Each row of a before or after table is a point. One or more steps were done to the points. Then noise was added and the rows were shuffled. The steps act on how far a point lies along the listed directions, d1 being the first. Name the steps. A step turns or swaps two directions, mirrors them in a line or flattens them onto one, adds a multiple of one to another, or multiplies one. Angles are multiples of 10 degrees, from the lower direction toward the higher: turns from -170 to 170, lines from 10 to 170 but not 90. Use the fewest steps. Two steps may share a direction if one is a turn and the other turns, adds or multiplies; they go together, in the order done. Otherwise the lowest direction goes first.
(in the rows, 128 means zero)

Directions:
(1): [100 168]
(2): [168 156]
Before (11 x 2):
[[144 135]
 [138 150]
 [163  72]
 [142 176]
 [151 163]
 [109 143]
 [ 97  85]
 [129 136]
 [129 119]
 [126 109]
 [ 92 164]]
After (11 x 2):
[[104 138]
 [184 186]
 [175 198]
 [ 88 157]
 [163 143]
 [161  73]
 [150 162]
 [ 56  61]
 [127 119]
 [114 104]
 [133 145]]
Steps: multiply d2 by 2

Directions:
(1): [105  76 123 110 153  75]
(2): [ 81 121 183 146 154 155]
(3): [ 65 139  88 138  93 129]
(4): [122 184 124 151 167  87]
(5): [112 159 143  53 127 129]
Before (13 x 6):
[[149  79 122 121 124 121]
 [ 89 151 141 113 131 142]
 [108 144 139 122 128 137]
 [102 155 133 129 118 143]
 [105 109 115 155 121 122]
 [123 126 158 118 135 143]
 [157  97 114 119 139 100]
 [144  96 111 156 123 118]
 [124 111 137 137 133 111]
 [ 93 126 123 155 125 113]
 [112 150 132 140 129 135]
 [125 106 125 123 130 118]
 [111 146 161 125 142 138]]
After (13 x 6):
[[ 86 161  76  60  90 105]
 [ 93 128  97 183  93 145]
 [ 79 149  72  91  81 100]
 [ 93 101  95 227 113 142]
 [153 132 150  70 154 106]
 [132 169 119   8 120 103]
 [123 121 127 114 135 113]
 [153 119 168  75 171 107]
 [113 135 103 142 104 134]
 [167 107 138 169 138 131]
 [116 112 111 184 113 138]
 [140 129 126  96 126 103]
 [158 107 126 185 129 129]]
Steps: flatten d1 and d4 onto the line at 10 degrees; multiply d5 by 3; turn d2 and d5 by -150 degrees; multiply d3 by 2.5

Directions:
(1): [127 167  80  92 141 142 194  89 123 152 158]
(2): [149 102  88 203 140 116 170 146  84 122 117]
(3): [150 108 147 109 127  93 130  52  95 126  72]
(4): [ 82  89 148 167 128 135 116  75 123 159 186]
(5): [167 156 156 125 104 112 124 122  83  74 191]
(6): [179 139  99 131 155 174  63 117  99 164 133]
Before, 9 rows:
[[150 129 124 172 110 132 129 158 106  95 178]
 [120 134 125  75 118 161 115 133 158 143 154]
 [108  70 115 179 145 119 155 119 138 145  74]
 [ 80 147 132 134 118 136 103 228 182 112 147]
 [164 139 122 129 119 130 123 106  88 117 164]
 [165 178  96 119 132 123 135 167 154 146 155]
 [ 56 142 120 116  89 140 145 187 217 118 177]
 [ 88 120 131 117 145 164  94 118 158 169 181]
 [ 84  48 142 159 121 108 129  99 158 130  54]]
After, 9 rows:
[[140 132  82 129 128 155 168 140 116 136 167]
 [124  92 125  93 143 158  67  48 152 173  75]
 [ 80 183  81 106 139 176 123 217 192 152 176]
 [ 97 123 160 137  94 122 128 171 164  93 162]
 [162 162 105 158 124 107 140 199 147 121 155]
 [130 116 153 139  99  97 147 124 111  91 145]
 [138  92 148 128 145 152  54 101 142 156  89]
 [114 130  99 153 148 161 137 122 116 154 213]
 [ 74 141  42 154 129 184 156 201 202 172 171]]
Steps: turn d1 and d2 by 100 degrees; multiply d3 by 1.3; turn d5 and d6 by -70 degrees

Directions:
(1): [112  63 117 151 175 188 200 146 139 135  87 102 104 158 140 136 128 147]
(2): [158 112  74 124 108 120 191 116 118 142 150 158 100  67  84  69 155 122]
(3): [132 110 104 102 160  67 128 165 152  84 139  95 133 172 147  49 101 110]
(4): [181 125 109  83 184 102 127 161 113 203 115 115 150  90 163 162 119 109]
(5): [100 119  93 127  97 151 143 180  79 107 193 130 115 136 163 166 127  62]
(6): [172 151  72  95 137 134 130 129 165  77 130 153  91 143  97 190  79 156]
Before (10 x 18):
[[134  94 102 104 202 100 146 185 122 131 137  82 128 170 193 120 113 101]
 [ 85 112 154 135 114 134 114 161 110 115 132 103 138 165 162 107 134  96]
 [148 123  91 117 118 109 129 128 154  90 142 139 105 145 106  98 119 140]
 [156 154 113 106 137 115 113 122 152 136 142 147 136 123 114 119 116 124]
 [115 120 130 129 141 128 113 157 138 117 129 118 128 166 153 142 117 122]
 [112 130 121 138 116 134 126 138 116 131 138 127 142 119 131 137 145 111]
 [151 122 130 113 151 149 131 113 154 139 105 100 116 130 125 147 119 157]
 [128 138 130 146  99  98 126 127 114  83 164 152 138 115  95  51 134 109]
 [ 89 107 116 148 105 130 123 160  90  89 161 118 123 151 166 145 124  94]
 [126 128  87 150  92 156 171 117 129 108 159 167 102 120  92 141 141 153]]
After:
[[153 111 118 146 132 157 173 135  87 171 133 159 130  64 107 132 152 115]
 [109 146 129 133  99 138  95 149 112 122 161 144 128 141 147 173 130 101]
 [ 87 134 137 128  76 156 105 176  59 143 179 130 137 122 175 173 148  53]
 [150 141 118 126 132 137 136  96 167 130 122 155 123 124  87 100 128 152]
 [ 73 113  73 135  61 161 131 221  12 102 244 135 115 125 209 226 130   6]
 [ 49 141 147 179  68 190 112 132  83  71 189 140 103 174 155 198 147  99]
 [159 122 107 128 130 156 141 112 143 147 112 150 106 113 105 166 134 159]
 [154 140 159 115 153 119  98  81 188 119  80  96 129 147 105 109 112 192]
 [145  99  63 113 160 141 181 187 115 140 156 126 118 138 158 169 115 115]
 [104 120  99 131 112 133 137 168  99 120 165 123 138 127 149 138 140  80]]
Steps: turn d1 and d2 by -60 degrees; turn d3 and d4 by -160 degrees; multiply d5 by 3
